Each row is a point. To make a cloud, some directions were put in groups of two or more. Within a group, all points are equally far from the middle, so they leave a hole (a ring in 2 directions, a hollow ball in 3). The other directions are filled evenly. Then the cloud was stretched, turned, moved and blurred a little. Count the holes, and give their numbers of directions, smallest first.

Cloud, 13 rows:
-0.32; +0.05
-0.19; -0.21
+0.13; +0.19
-0.13; -0.25
-0.09; +0.60
+0.02; +0.34
-0.18; -0.54
-0.17; -0.05
-0.27; +0.01
-0.07; -0.08
+0.25; +0.31
-0.18; -0.21
-0.54; -0.10
Holes: 0

Cloud:
+0.16; -0.25; -0.29
+0.35; +0.31; -0.26
+0.22; -0.03; +0.39
-0.13; +0.13; -0.28
+0.16; -0.25; +0.26
-0.11; +0.04; -0.31
-0.22; -0.01; -0.08
+0.49; +0.08; -0.26
+0.11; +0.35; +0.26
+0.40; -0.27; -0.10
+0.14; -0.23; -0.30
+0.45; +0.33; -0.07
+0.16; +0.20; -0.40
+0.39; +0.00; +0.34
+0.25; +0.23; +0.35
+0.21; +0.30; +0.31
+0.48; -0.01; -0.27
-0.15; -0.03; +0.20
+0.01; +0.10; -0.39
+0.27; -0.30; +0.16
+0.49; -0.16; -0.15
Holes: 1 (3)

Cloud:
-0.46; -0.20; -0.05
+0.23; -0.15; -0.20
+0.08; +0.12; -0.30
+0.00; -0.21; -0.35
+0.23; -0.06; -0.24
-0.42; -0.17; -0.26
-0.15; -0.20; -0.38
-0.27; -0.17; -0.38
-0.29; -0.21; +0.32
+0.00; -0.06; +0.55
+0.36; +0.20; +0.10
+0.07; +0.18; -0.28
-0.45; -0.04; -0.24
+0.13; -0.25; +0.44
+0.34; +0.10; +0.45
-0.26; -0.33; -0.25
-0.13; -0.02; -0.40
+0.22; -0.28; -0.08
+0.18; -0.28; -0.17
+0.14; -0.35; -0.05
+0.17; -0.12; +0.52
Holes: 1 (3)

Cloud, 28 rows:
-0.13; +0.49; +0.19; -0.18
+0.47; +0.30; -0.05; -0.37
-0.29; +0.15; -0.27; +0.02
+0.20; -0.37; +0.32; +0.20
+0.12; -0.35; -0.01; -0.13
+0.00; +0.17; -0.22; -0.69
-0.41; +0.11; +0.16; +0.35
-0.08; -0.19; +0.08; +0.46
-0.31; +0.14; -0.44; -0.10
+0.05; +0.09; -0.02; -0.26
+0.05; -0.15; +0.35; +0.33
-0.17; +0.19; -0.07; -0.09
+0.26; -0.45; +0.19; +0.32
+0.30; +0.31; +0.23; -0.22
+0.15; +0.13; -0.20; -0.14
-0.05; -0.01; +0.49; +0.14
-0.27; +0.06; +0.24; -0.25
-0.18; +0.55; +0.07; +0.09
+0.12; +0.32; -0.17; -0.51
+0.47; -0.22; +0.68; -0.02
+0.20; -0.16; +0.00; -0.07
+0.23; -0.03; +0.05; -0.65
-0.25; -0.17; +0.27; -0.36
-0.20; -0.10; +0.28; -0.37
+0.03; +0.51; +0.17; -0.13
-0.29; +0.26; -0.06; -0.01
-0.02; +0.02; +0.15; +0.01
-0.09; +0.11; -0.09; -0.01
Holes: 0

Cloud (26 x 4):
-0.41; -0.07; -0.25; +0.32
+0.44; -0.32; +0.07; +0.23
+0.23; +0.00; -0.09; -0.45
+0.24; +0.07; -0.09; +0.00
+0.05; -0.54; -0.32; +0.04
-0.02; -0.04; +0.29; +0.25
+0.09; -0.30; +0.19; +0.22
-0.34; -0.28; -0.22; -0.05
-0.43; -0.32; +0.13; -0.30
-0.47; -0.20; -0.08; +0.32
-0.13; -0.06; -0.39; -0.18
-0.28; -0.04; +0.37; -0.15
-0.05; -0.44; -0.36; -0.12
-0.33; -0.41; -0.03; -0.40
-0.48; +0.25; -0.18; -0.24
-0.27; -0.18; -0.34; -0.14
+0.21; -0.07; +0.16; +0.35
-0.34; -0.22; +0.25; +0.19
-0.06; -0.20; -0.44; -0.07
-0.18; -0.42; -0.01; +0.09
-0.35; -0.09; +0.38; -0.02
+0.11; -0.28; +0.20; +0.24
+0.05; +0.14; +0.16; +0.26
-0.38; -0.34; +0.06; -0.21
-0.44; -0.03; -0.27; -0.03
-0.57; +0.15; -0.21; -0.24
Holes: 1 (2)

Cloud, 46 rows:
+0.02; +0.41; +0.05; +0.40; +0.02; +0.30
-0.25; -0.01; -0.01; +0.29; -0.55; -0.07
-0.19; +0.19; +0.35; +0.41; -0.06; -0.08
-0.28; -0.50; -0.42; +0.21; +0.10; -0.08
+0.11; -0.02; -0.61; -0.12; +0.20; -0.01
-0.17; -0.15; -0.02; -0.26; -0.07; -0.44
-0.01; -0.29; +0.26; +0.19; +0.07; +0.36
+0.29; -0.10; +0.17; -0.09; -0.09; +0.53
-0.40; +0.00; +0.17; +0.00; -0.13; +0.31
-0.26; +0.38; +0.14; -0.27; -0.07; -0.19
+0.30; +0.25; -0.25; -0.22; -0.16; -0.03
+0.31; -0.16; +0.45; +0.24; +0.10; +0.41
+0.14; -0.17; -0.08; -0.25; +0.25; -0.46
-0.19; +0.24; +0.15; +0.29; +0.12; -0.49
-0.37; +0.02; -0.13; -0.26; -0.16; -0.33
-0.54; -0.05; -0.15; -0.04; +0.30; +0.07
-0.50; -0.02; -0.22; +0.46; +0.12; -0.08
-0.20; +0.47; +0.14; +0.13; +0.32; -0.45
+0.07; -0.35; -0.09; -0.06; -0.09; -0.46
-0.06; +0.43; +0.33; +0.14; +0.00; -0.40
+0.19; -0.45; -0.22; +0.19; -0.13; -0.17
+0.11; +0.29; -0.18; +0.04; -0.32; +0.39
+0.31; -0.07; -0.29; +0.25; -0.30; +0.21
-0.45; +0.01; +0.06; -0.10; +0.22; +0.14
-0.16; +0.16; +0.37; -0.05; +0.33; -0.40
-0.37; +0.00; -0.38; +0.38; -0.24; -0.36
-0.30; +0.15; +0.32; +0.36; +0.18; +0.01
+0.25; +0.26; -0.37; -0.13; -0.23; -0.23
+0.53; +0.32; +0.08; -0.19; -0.11; -0.19
+0.31; +0.25; +0.05; -0.13; +0.32; +0.27
+0.41; +0.19; -0.20; -0.19; +0.01; -0.28
-0.25; +0.52; -0.32; -0.06; +0.29; -0.04
-0.24; +0.34; +0.39; +0.20; +0.32; -0.19
+0.05; -0.17; +0.20; -0.38; -0.11; +0.12
+0.16; +0.42; -0.24; -0.17; -0.20; -0.24
-0.07; -0.13; -0.03; -0.21; +0.46; +0.10
+0.20; -0.16; +0.02; +0.19; +0.21; +0.39
+0.04; -0.06; +0.34; -0.40; -0.04; -0.14
+0.18; +0.29; -0.50; +0.08; +0.06; -0.58
+0.34; +0.41; +0.14; +0.37; +0.34; +0.08
-0.45; +0.11; -0.06; +0.15; -0.22; +0.24
-0.29; +0.51; +0.23; +0.06; +0.24; +0.11
-0.29; +0.09; +0.22; -0.33; -0.32; +0.05
+0.28; +0.10; -0.14; +0.06; -0.27; +0.44
-0.30; +0.18; +0.21; -0.27; +0.24; -0.23
-0.19; -0.06; +0.12; -0.28; -0.36; -0.27
Holes: 2 (2, 3)

Cloud, 89 rows:
+0.12; -0.67; +0.27; +0.40; -0.13; -0.21; -0.12; +0.04
-0.19; -0.29; +0.14; -0.11; +0.09; +0.13; -0.34; +0.25
-0.19; +0.11; -0.13; +0.01; -0.48; +0.16; -0.23; +0.19
+0.16; +0.25; -0.38; -0.07; -0.14; -0.10; +0.22; +0.39
+0.08; -0.08; -0.04; -0.09; -0.06; -0.68; +0.11; -0.37
+0.29; +0.31; -0.09; -0.23; -0.04; +0.27; -0.22; +0.12
-0.15; -0.10; +0.04; +0.28; +0.17; +0.22; -0.27; +0.13
+0.53; -0.09; -0.08; +0.48; -0.66; +0.04; +0.05; -0.01
-0.27; -0.25; -0.18; -0.40; +0.14; -0.35; -0.21; +0.39
-0.21; -0.27; -0.44; +0.22; -0.04; -0.42; -0.04; +0.42
-0.15; -0.07; -0.23; -0.19; +0.24; -0.37; -0.31; +0.23
-0.13; +0.43; +0.30; +0.00; -0.07; -0.12; +0.13; +0.14
+0.28; -0.08; -0.08; +0.70; -0.40; +0.02; +0.18; -0.18
+0.31; -0.02; +0.43; +0.27; +0.01; -0.18; +0.34; -0.04
-0.04; -0.11; +0.10; +0.39; +0.05; +0.07; -0.21; +0.46
+0.23; -0.01; -0.12; +0.34; +0.14; -0.01; +0.08; -0.22
-0.28; -0.09; -0.20; -0.28; +0.09; -0.53; -0.31; +0.20
+0.35; -0.37; -0.64; -0.04; -0.29; +0.21; +0.09; +0.01
+0.13; -0.02; -0.31; -0.19; -0.27; +0.30; -0.33; +0.18
-0.17; +0.25; -0.39; +0.18; +0.22; +0.04; -0.02; +0.23
-0.01; +0.13; -0.13; -0.34; +0.23; -0.22; -0.25; +0.26
+0.12; -0.10; -0.12; +0.36; -0.43; -0.16; -0.38; +0.32
-0.01; -0.08; -0.46; +0.19; +0.02; +0.19; +0.39; +0.15
+0.26; -0.05; +0.04; +0.23; -0.29; +0.28; +0.37; +0.00
+0.08; +0.26; +0.00; +0.41; +0.20; +0.45; -0.03; +0.43
+0.07; -0.06; -0.34; -0.06; -0.20; +0.35; -0.25; +0.44
+0.27; -0.04; -0.33; -0.31; +0.01; -0.04; +0.05; -0.23
-0.08; +0.27; -0.21; +0.18; +0.37; -0.05; -0.20; +0.05
+0.49; +0.37; +0.14; +0.28; -0.47; +0.08; +0.36; -0.16
+0.51; +0.15; -0.40; +0.33; +0.02; -0.07; -0.01; -0.04
+0.07; -0.21; +0.12; +0.43; +0.02; -0.21; -0.23; +0.61
+0.11; +0.17; -0.27; -0.19; +0.12; -0.11; -0.16; -0.32
+0.07; -0.41; -0.26; +0.45; +0.23; -0.07; -0.20; +0.02
+0.05; +0.02; +0.28; -0.12; +0.39; -0.07; -0.18; +0.45
-0.12; -0.16; -0.20; +0.45; -0.12; +0.44; -0.12; +0.49
-0.24; +0.32; +0.45; +0.05; +0.50; -0.27; -0.19; -0.02
+0.06; -0.14; +0.18; +0.54; +0.36; +0.17; -0.18; +0.47
+0.12; +0.18; +0.14; +0.02; +0.05; -0.31; +0.10; +0.51
+0.16; -0.46; -0.50; +0.18; +0.02; -0.07; -0.27; +0.12
-0.13; +0.00; -0.17; +0.65; -0.03; +0.11; -0.25; +0.21
+0.05; -0.32; +0.11; -0.25; +0.30; -0.22; -0.34; +0.33
+0.04; +0.04; -0.18; -0.34; +0.05; +0.21; +0.14; +0.52
+0.59; +0.31; +0.07; +0.33; -0.21; +0.04; -0.11; +0.06
+0.17; +0.17; -0.23; +0.04; -0.23; -0.50; +0.27; +0.25
+0.29; +0.22; +0.36; +0.53; +0.11; -0.17; -0.21; +0.20
-0.25; -0.48; -0.21; -0.36; +0.16; -0.17; -0.28; +0.51
-0.13; -0.02; -0.47; -0.02; +0.30; +0.24; -0.25; +0.08
+0.13; +0.19; -0.22; -0.42; +0.09; +0.21; +0.27; +0.45
+0.02; -0.30; -0.23; +0.21; +0.09; -0.16; +0.34; +0.03
+0.02; -0.17; -0.14; +0.37; +0.00; +0.48; -0.17; +0.54
-0.03; -0.11; +0.15; +0.16; +0.25; -0.02; +0.43; +0.04
+0.32; +0.02; -0.30; -0.03; +0.08; +0.04; -0.25; +0.25
-0.32; +0.20; -0.15; +0.23; -0.06; +0.00; -0.28; -0.08
-0.20; -0.26; +0.14; +0.32; -0.17; -0.15; +0.15; +0.35
-0.20; -0.28; +0.23; -0.10; +0.10; -0.10; +0.08; +0.48
+0.75; +0.45; -0.19; +0.25; -0.39; +0.00; -0.01; -0.04
+0.29; -0.37; -0.21; +0.24; +0.11; -0.43; -0.26; +0.18
+0.43; +0.16; -0.60; +0.31; -0.29; +0.03; -0.14; -0.10
+0.46; +0.00; -0.25; -0.22; -0.43; +0.18; +0.26; -0.02
+0.03; -0.12; -0.45; +0.08; -0.50; -0.08; +0.04; +0.48
-0.14; -0.37; -0.45; -0.01; +0.30; -0.06; -0.33; +0.35
+0.03; +0.44; -0.57; +0.03; -0.21; -0.03; +0.25; +0.13
+0.25; -0.26; +0.26; +0.41; +0.01; -0.04; +0.21; -0.04
-0.09; +0.20; +0.08; +0.40; -0.14; +0.00; +0.20; +0.26
-0.33; -0.29; -0.33; +0.41; -0.22; -0.47; +0.10; +0.18
+0.22; -0.22; -0.40; -0.36; +0.04; +0.22; -0.23; +0.06
+0.07; +0.38; -0.33; -0.13; -0.25; -0.28; +0.14; +0.24
+0.14; -0.19; -0.06; +0.29; -0.45; -0.18; +0.22; +0.46
+0.22; +0.18; -0.19; -0.14; +0.38; -0.03; -0.19; +0.37
+0.16; -0.48; +0.02; -0.15; -0.16; +0.02; +0.30; +0.32
+0.31; +0.05; +0.14; -0.02; -0.27; +0.13; +0.38; +0.03
+0.02; -0.17; -0.58; +0.45; -0.56; -0.04; +0.27; -0.10
+0.01; +0.25; -0.21; -0.40; +0.32; -0.06; -0.16; +0.29
-0.50; +0.15; +0.13; -0.02; +0.15; -0.25; -0.04; +0.01
+0.13; -0.36; -0.30; -0.12; +0.11; -0.15; +0.23; -0.06
+0.05; -0.48; +0.11; +0.26; +0.08; +0.19; -0.30; +0.25
+0.08; +0.00; +0.31; +0.41; -0.01; -0.35; -0.30; +0.32
+0.03; -0.25; +0.12; +0.60; -0.24; -0.34; +0.29; -0.02
-0.32; -0.44; +0.15; -0.18; -0.09; -0.07; +0.08; +0.38
-0.18; +0.14; -0.08; -0.15; -0.22; +0.37; +0.03; +0.27
-0.06; +0.07; +0.03; +0.07; +0.64; -0.10; -0.19; -0.03
-0.01; -0.37; -0.13; -0.26; -0.01; -0.54; +0.16; -0.19
-0.29; -0.26; -0.28; +0.10; -0.36; -0.40; +0.20; -0.18
+0.31; -0.51; -0.38; +0.23; -0.33; -0.39; -0.14; +0.03
+0.09; +0.16; -0.22; -0.03; -0.20; -0.16; +0.19; -0.48
-0.15; -0.27; -0.37; -0.36; -0.01; -0.07; +0.29; -0.12
+0.42; +0.07; -0.33; -0.23; -0.20; -0.06; +0.21; -0.15
+0.22; +0.53; -0.37; +0.27; +0.11; -0.15; -0.19; +0.03
+0.35; -0.21; -0.05; +0.08; -0.49; +0.21; +0.21; +0.00
Holes: 2 (2, 2)
